Every row gives one point. To make a cloud, some directions were put in groups of two or more. Within a group, all points are equally far from the middle, so they leave a hole (a ring in 2 directions, a hollow ball in 3). The other directions are filled evenly. Then the cloud was stretched, turned, moved and blurred a little. Count the holes, and give their numbers of directions, smallest first.

Cloud (20 x 3):
[[ 41  13  21]
 [ 23   3  23]
 [-10  21  13]
 [-26  16   1]
 [ 49 -27   8]
 [ -1 -14 -31]
 [ -7  -3  24]
 [ 10 -33  25]
 [ 63 -10   7]
 [ 43 -18 -27]
 [ 46 -29 -19]
 [-35   5  -9]
 [ 66  18 -35]
 [ 11  19 -31]
 [ 58   9 -33]
 [  8  19  21]
 [ 45  23 -37]
 [ 45 -34 -15]
 [ -3   3 -30]
 [ 68  -2 -25]]
Holes: 1 (2)

Cloud (20 x 3):
[[ 10 -31  -4]
 [-37  16 -44]
 [ -1 -31 -14]
 [-18 -33 -18]
 [-18 -30 -24]
 [ 38  -7  -8]
 [-48 -37 -27]
 [ 20 -26  35]
 [  5  28 -11]
 [-30 -31 -31]
 [-28   7  18]
 [-17 -23 -34]
 [ 34  23  -3]
 [ 46  33  18]
 [-37 -36 -17]
 [-31   4  17]
 [ 56  34  24]
 [  3   7  37]
 [ 10  32  -2]
 [-81 -35 -26]]
Holes: 1 (2)

Cloud (27 x 4):
[[-31 -35  21 -42]
 [ 41  21   4  22]
 [ 17 -40  46   0]
 [-43 -28  36 -17]
 [ 42  -1  31 -24]
 [ 16 -39  48   3]
 [ 13 -53  21 -11]
 [ 13 -35  54   6]
 [ 21  -7 -40   3]
 [ -4  13  -1 -50]
 [ -9 -26 -38   2]
 [ -9  27 -14 -24]
 [-13  14  18  45]
 [ -4 -19  71   7]
 [ 39   6  -9 -29]
 [-36 -13 -15   9]
 [-18  21  12  37]
 [-23 -30  21 -52]
 [ 37 -14  32 -30]
 [ 25  10   7  45]
 [ 39  -1   3 -36]
 [-22 -40  15 -48]
 [  1 -50  12 -40]
 [  8   3  73  -9]
 [-18  20 -23  -3]
 [ 40   7 -22   5]
 [ 13 -46  18 -38]]
Holes: 2 (2, 2)

Cloud (28 x 4):
[[-20  -5 -23  49]
 [ 71  -2  28  12]
 [-25  -5 -33  40]
 [ -4  35   6 -15]
 [ 48  36  18 -29]
 [ 39   0  64   9]
 [ -3   0 -48  18]
 [  4  22 -16  44]
 [-24 -35  -5  18]
 [-26   2   3  -2]
 [-25 -28  -2  11]
 [-19  14  14  -6]
 [ 24 -18 -29 -23]
 [  9   3  27  51]
 [ 41 -38  12  32]
 [-14  -1 -47   7]
 [ 55  39  20 -12]
 [ 62 -12  39  22]
 [ -6  12 -29 -19]
 [ 10 -53  -1  23]
 [  3 -28  28 -11]
 [-34 -11 -19  12]
 [  5   6 -30 -25]
 [ 27 -10  40  43]
 [-34 -18 -22  24]
 [ 58  -3  59   5]
 [-32 -11 -33  29]
 [ 66   0  56  -4]]
Holes: 2 (2, 2)

Cloud (47 x 6):
[[ 25   6  25   2  56 -15]
 [-28 -19 -36  44  22 -28]
 [-42   1   3  11   1  26]
 [ 29  20  25 -36   8  16]
 [ 36  15 -25 -43 -25  36]
 [-38  -6   3 -35  15  25]
 [  9 -37 -31  31  11  13]
 [-33   4  20  18   4 -36]
 [ 31  22 -13  40  45   5]
 [  8  -2  38  21  10  25]
 [ 19 -46 -25  37   5 -58]
 [ 24 -40 -24  24 -29 -14]
 [-50  -4 -16  -7  26 -43]
 [ 36  25 -14 -37  -4  51]
 [ 14  19 -37 -39 -66   8]
 [  5 -47  -1 -11  22 -48]
 [ 16  40 -21   7 -38 -23]
 [-21 -26  -6  49  57 -24]
 [ 18 -15  39  19  34  -9]
 [ 34   3  36  -3  23  40]
 [  2   6  19  34  72  34]
 [ -9 -29  -3  22 -24  -3]
 [ 15 -47 -19  -8  16 -55]
 [  4  -4  38  22   5  17]
 [  9   6 -46 -40 -29  25]
 [-33 -12  -2 -22 -30 -34]
 [-24  20  29 -42   9  43]
 [ 52  10  -9  27  11 -18]
 [  2 -20 -47  38   1   8]
 [  3 -36 -37  -4  39 -50]
 [ -1 -17 -32 -42 -36   3]
 [ 42 -44 -26  10 -16 -25]
 [ 11  27  20 -36  27  59]
 [ -1  -2 -38 -10 -69 -14]
 [-19  40  21 -10  -3 -16]
 [ -8 -12 -48 -27   8   7]
 [ 18 -53   0   6  10 -25]
 [-17 -28  -8  37   5 -57]
 [  3  20 -53   6 -43  26]
 [ 11 -50 -11  33  26 -57]
 [ -3  52 -23 -21  16   4]
 [ 27 -19 -35  23 -51 -21]
 [ 28   6 -35  13 -63  -9]
 [ -1  38  14 -31  20 -15]
 [  1  45 -12 -24  36   8]
 [-16 -23  10   6  84 -16]
 [-45  32  12   5  34 -16]]
Holes: 3 (2, 2, 2)

Cloud (50 x 6):
[[ 28 -29 -11 -33 -13 -22]
 [ 23   0   3  20 -38   9]
 [-26  12 -27 -14 -60  -1]
 [ 22  25   4  35  -1 -50]
 [ 20   0   8  -7 -61  -1]
 [ 27   9  27 -35  19  46]
 [ 14  15  -9  -8 -69 -12]
 [ 34  42  11  10 -15 -13]
 [-23   1  13 -15 -38 -41]
 [ 39 -18   4  -4  28 -11]
 [ 10  43   0  18   8 -23]
 [ 59  17 -16 -14   4   1]
 [-43 -54 -10 -20   8  13]
 [  0  -6 -15  35 -40 -66]
 [-49 -19 -30  37  -6 -12]
 [-80 -24  -2  16 -16 -36]
 [ 18 -32 -27  -6 -41 -43]
 [ 14 -14   3 -12 -56  15]
 [ 14  11  10 -11  43  54]
 [ 23  -2  25  48  24 -31]
 [-11  18  11  -6  50  52]
 [  6  -4  28 -11 -26 -34]
 [-19  -8  10 -46  25  62]
 [-44 -27   3 -52  20  47]
 [-22  -8 -20 -17   5  53]
 [ 11 -25   7  47 -20 -46]
 [ 38  -7 -13 -50 -46  26]
 [-74 -22  10  34  13 -30]
 [ 15   0  -1 -21  27  58]
 [-15   6 -12 -12  39  51]
 [  9  -3  37 -32  17  29]
 [ -3  -1 -44  11 -36 -32]
 [ -7  24 -22 -55  -7  31]
 [-36 -17   2   0 -29  32]
 [ 19   6  25 -42  -9  -8]
 [ 36  26   6  40 -16 -37]
 [-18 -22  38  -1  32   0]
 [  6  14  33 -16  30  46]
 [-59 -20   0 -48  26  21]
 [-33  36   8 -20  11  20]
 [ 24 -35 -23 -12 -34 -36]
 [ 23   2   5  31 -30   5]
 [-66 -18 -12 -16 -37  25]
 [-17   0  35 -25  28  43]
 [ -8   8 -45  -9 -17   1]
 [ 43  38  16 -24  -4  10]
 [-68 -14   8  40  21 -33]
 [-47 -38  -7 -49   1  42]
 [ 49  32  24  10  13   9]
 [-36  -2  -2  24 -18 -62]]
Holes: 3 (2, 2, 2)

Cloud (50 x 6):
[[ 11   9  72  16  -1  21]
 [ -2  37   4   5  -1  37]
 [-21 -40 -41 -44  -9  11]
 [  0 -17 -25 -72  26  21]
 [-25 -26  18 -26  -1 -44]
 [ 26 -25 -37   3  27 -35]
 [-13  26  39  49 -29  10]
 [-23  -2 -13  50 -23 -36]
 [ 18  -2  25  34  30  22]
 [-23 -18 -57  -2  14 -33]
 [  8   5  49  11 -37  31]
 [-35 -41 -20 -31 -25 -26]
 [-12   2  29  64 -24 -34]
 [-55  29  -2  -4  -7 -18]
 [-37  10 -34  40   5 -10]
 [-56   3   8  -8  -8 -31]
 [-12  42 -18  19   5 -24]
 [-40 -40 -18 -23 -24 -31]
 [ 33 -26  47  19 -47   9]
 [ 18 -19   6  12  25  32]
 [ -4   8  36 -28  38  31]
 [-53 -21  -4  28 -21 -35]
 [  5 -42 -27 -16  37 -38]
 [ 40   1 -19 -36  22 -13]
 [-17  45  -4  -6  15  31]
 [ -5 -23  37  35  19  18]
 [ 40   6   1 -29  16  27]
 [ -8 -35 -26  14 -31 -32]
 [ 21  -6  56  10 -39  26]
 [ 35 -25  49 -23 -13 -20]
 [-26 -10 -23   2  26  37]
 [ -5  45   2  -6  47  13]
 [ 21  16  29  13  36 -42]
 [-22 -39 -39 -10 -21 -25]
 [-22  -6   0  36 -26  33]
 [-18   3 -47 -55  39 -30]
 [ 18 -34 -28  -3 -15   9]
 [  0 -16 -39 -72  31  -8]
 [-46   9 -36  27  15   3]
 [ -4 -36  49  39 -37  26]
 [-45   5 -30 -14  54 -12]
 [-17  -9 -51 -60  37 -26]
 [  7  13  23  20 -31  36]
 [ 29 -18  -9   8 -32 -13]
 [ 11   9 -35 -50  31 -26]
 [  1 -44  20 -52  25  21]
 [ 34 -20  59  33   6  23]
 [ 35  10   1  12  42 -45]
 [-14 -34 -58 -29  18 -24]
 [ 12 -23 -11  10 -23  29]]
Holes: 3 (2, 2, 2)

Cloud (87 x 8):
[[ 12  -1 -59  -4  19  16  50 -10]
 [-10 -56 -27   9  13  54  -6 -19]
 [-22  13  -8 -53  -4  36  32  28]
 [-30   5  20   2  -4  48  24 -27]
 [ -6  -4   2 -35  28  29 -16  50]
 [ 27 -37 -40  25  38  35  13 -40]
 [ -9 -19 -28 -31 -15 -34 -36 -14]
 [ 34 -43 -57  25  29  -6  18 -26]
 [ 25 -21 -28 -17  -1   4  51  49]
 [ 21 -14 -52 -32 -30  20 -23   3]
 [-26   7  39  24  22  -7  31 -20]
 [-30   0  51 -25 -19 -36  38  38]
 [-12  17 -41 -33 -67  -8  27  13]
 [ 18 -26 -24 -46   5  -1  37 -43]
 [ 45  -8 -47 -19 -42 -17  57  28]
 [-26   1 -14 -13 -63 -19 -14  -1]
 [ -6 -33  40 -42   7 -17  19  55]
 [ 20 -11 -38  36 -27 -30  10  31]
 [  7 -19  -2  56 -13  -5  30 -25]
 [ 18 -12  -6 -32  13  57  -5 -20]
 [ 18 -39 -18 -65  11 -14 -22  -3]
 [ 11 -20 -27   7   8 -54  10  29]
 [-40  10 -32   1  17  48  17 -12]
 [-19  -7  51 -30   8  -6  36  46]
 [-10 -14  39  35  35  21   0 -10]
 [ 29  37 -33  -6 -35   3  12  11]
 [ 19  -1 -29 -47  43  31  13   2]
 [-29 -19  13  -8  38 -45  -2  -9]
 [ 30 -13  14 -27  50  -7 -12  36]
 [-33  -1 -57 -33 -18 -19  -3 -19]
 [-19 -17  23   8  45 -14  39 -21]
 [  4  12 -34 -69 -28 -15  25 -10]
 [-14 -27  35  14   4 -27  60  -3]
 [  9  29  31 -29 -22 -27  23   6]
 [-50 -16  15   0  38 -26  -5   2]
 [ 13 -56  26  19  24  18  -8 -22]
 [ 25   5  31 -53 -11 -25  22  49]
 [-27 -11 -29   7  14 -12 -46 -16]
 [ 12 -21   4  19   4 -17 -36  43]
 [-45 -19 -49  24 -22  -4  34 -28]
 [-23  27 -30 -33  10  48 -10  -2]
 [-15 -27 -57   4  35  16   3 -35]
 [-13 -14 -24   7  -1 -21  63  21]
 [-57  16   1 -38  -2 -39   5 -25]
 [-62 -19  38 -23  -4  -5 -21  27]
 [ 38 -67 -13 -24  33 -12  33  -7]
 [ -4  23 -11  16 -28 -10 -25  29]
 [  2 -31 -48 -19 -56  -8   5 -20]
 [ -5  23  31  16  11 -29  16 -13]
 [  9 -32   4 -13  35 -54  -7   7]
 [-18 -32 -61   4 -15  40  -1 -13]
 [-46  -6 -19  22 -46 -30  -7  -2]
 [ 30  12 -47 -41 -46  -9   5  12]
 [ 13 -70 -32 -16 -14  28  -7  13]
 [-53 -16  23   5  32  45   3 -19]
 [-13  24 -48 -45 -17 -21   2 -17]
 [ 41  -3 -46  11 -37 -36  42 -15]
 [-25 -28 -24 -43  -7 -55  25 -18]
 [ -4 -45  27  38   9 -27  35   6]
 [ 32  -6  28 -32   1 -43   0  45]
 [  3 -19 -17 -19  35 -18  20  37]
 [-39 -25  30 -11 -36 -40  49  27]
 [-37 -13  27 -30  -3 -37 -31  32]
 [-25   9 -13  22 -18  25  26  35]
 [ 54 -43 -42  -4  -6 -50  18  -4]
 [-25 -34   1  41 -38 -14  31 -22]
 [-35  -6 -18 -41   1 -48  43 -13]
 [-33 -20  18  34  14 -19  50  -7]
 [-23   5 -21 -35 -16  58  10  13]
 [  4  -8  40  -3  53  16 -21   4]
 [-37  42   9 -37 -21 -40  29  -9]
 [-31   5   5 -31  44  23 -15 -35]
 [-35 -27  36 -22  29 -24 -33 -13]
 [  1  -1  30 -77   2  -6   8   9]
 [ 53 -31  20 -44  14   0 -15  29]
 [ 21 -70 -28   2  -6  37  18   0]
 [ 15  -9  32 -61  22  31   5  26]
 [ 13 -72 -19  14   1  17  29  18]
 [ 15 -26 -34 -51 -16 -22  67   0]
 [  4   8  -5 -24  31  62  18   5]
 [-50 -35 -28  -7 -40 -24  39 -19]
 [ 24 -28  -6   0 -12 -53 -25  19]
 [ 23   8 -21 -37 -22 -55  -3  23]
 [ 20 -63 -35  24  -6 -40   4  12]
 [ 11 -63  17 -20  43  13  27  -4]
 [ 40 -61 -26 -28  -8   8  49 -10]
 [-11 -37 -13  20   1 -44 -28 -23]]
Holes: 1 (8)

Cloud (76 x 8):
[[ 18  74  16  -8   5   1  -7  39]
 [ 12   9 -14   8  48  25 -65   1]
 [-30  26 -67 -15   5  38  39  -7]
 [ 41  -6 -37 -33  48  29 -25 -28]
 [ 32 -54  26  36  30 -76 -11  22]
 [ 26  15  12  34  -8 -31  19  38]
 [-13  -4  25 -18  -3  28 -41  -6]
 [ -5  37  -8 -37  -3  34 -13 -13]
 [ -3  -4  16 -10 -40  22  31 -48]
 [-10  18   3  37   8  20 -25 -50]
 [ 42  71  18 -16  20  13  17  41]
 [ 27  -5 -16 -32 -26 -62  10  33]
 [-11 -35 -41   7  18  -2 -14  -1]
 [ 19   7  -9 -35  12 -17   8  57]
 [ 19 -22  33 -29 -30  13 -25  -4]
 [  4 -62  15  20  24 -24  20 -16]
 [ 48 -24 -16 -13   7 -39  -3  35]
 [ 18   1   5  59   7   7 -11  -2]
 [ 12  16 -43  13  -9  62 -11   0]
 [-48 -11   2 -53 -27  31   3 -21]
 [ 28   1  39 -44 -19 -20 -22  13]
 [  5  -7  22   2 -16 -47 -41  22]
 [  9   9  33  28  45 -49  31  18]
 [-12  37 -21  -7 -10  29  12 -62]
 [ 27  32  54  18  17 -22 -49  10]
 [-16  13   3 -26  10  34  16  24]
 [ -9  75   8 -27 -35   3  -1  33]
 [-15   3 -39 -25  -9 -27  19  19]
 [ 33  -7  24  -5 -41  -3 -16  20]
 [ 47  14   7  18  29 -10  42 -26]
 [ 16 -14  -2  26 -38  15 -31 -13]
 [-23  47   9 -37 -34  27 -49  34]
 [ 40  17 -14  26  56 -11 -48   6]
 [ 10  55  38  47  20  -1 -23  43]
 [ 16 -49  18  69 -15 -35 -13  13]
 [ 11   6  39  73 -38  -8 -11 -11]
 [-15   7 -30 -39  16  16  44 -27]
 [ 26 -13 -27 -36   7   8 -29 -34]
 [ -1 -11  26  18 -11 -18   0  24]
 [  3  23  46 -29 -51   0   8   7]
 [ 42  -9  -3  18  22 -43  31   2]
 [ 15  -1  60   3   8 -39  -3  32]
 [ 17  26 -19   5  34  54  26 -64]
 [ -4 -32 -15  -7  15   5 -33  15]
 [-11   4  38  -4 -61 -15   3 -28]
 [ 21 -18 -55 -17  54   0  19   5]
 [ 16 -29 -42 -20  -3 -42  27   9]
 [ -6 -18   1 -53  38  -2  33  -5]
 [ 27  29 -29 -49  55  -3   6   5]
 [ -8 -27  49 -14 -39  -7  15   7]
 [ 32  32  -6  40  -5  -1  23  38]
 [ 45 -33  15  66  -8 -51  28  40]
 [-20  21  15 -28  14  33   1 -54]
 [-22 -19  46  26 -13  21  12 -26]
 [-31  56  18 -31 -45   3  19  54]
 [-30 -34  -5 -78 -18 -21   5  -1]
 [-25 -35  -7 -21 -33   2  27 -65]
 [ 40 -18  -9 -30  50   1   3  46]
 [ 28  24 -20 -32  61  18  38  25]
 [ 22  44 -23  19  31  27 -10 -36]
 [ 49  19  -1  43  35  33  10 -17]
 [ 21   6 -23  31  38 -46  18   8]
 [ 19  -4 -20  26  -4  13 -21  18]
 [ 33  43  12  81  10  -5 -28  39]
 [ 16 -23  24  51 -23 -48 -28 -16]
 [  5  24 -12  26  27  29  24  -8]
 [ 17  46 -12 -21 -27  41 -28  23]
 [  2  13 -13  14 -22  20  19  18]
 [-13   9 -35 -23  64  11 -12  24]
 [  1  34  32  34  16  42   2 -40]
 [ 41  -6  12 -20 -29 -44 -25 -10]
 [ 15 -11 -18 -24 -22  -1   5 -20]
 [ 42 -46  -9  34  26 -19  -5  34]
 [ 36 -47   3  18  52  12 -18 -67]
 [ 57  10   7  44 -22 -15  15  15]
 [  6  -1  12  27   6  45   6 -29]]
Holes: 0
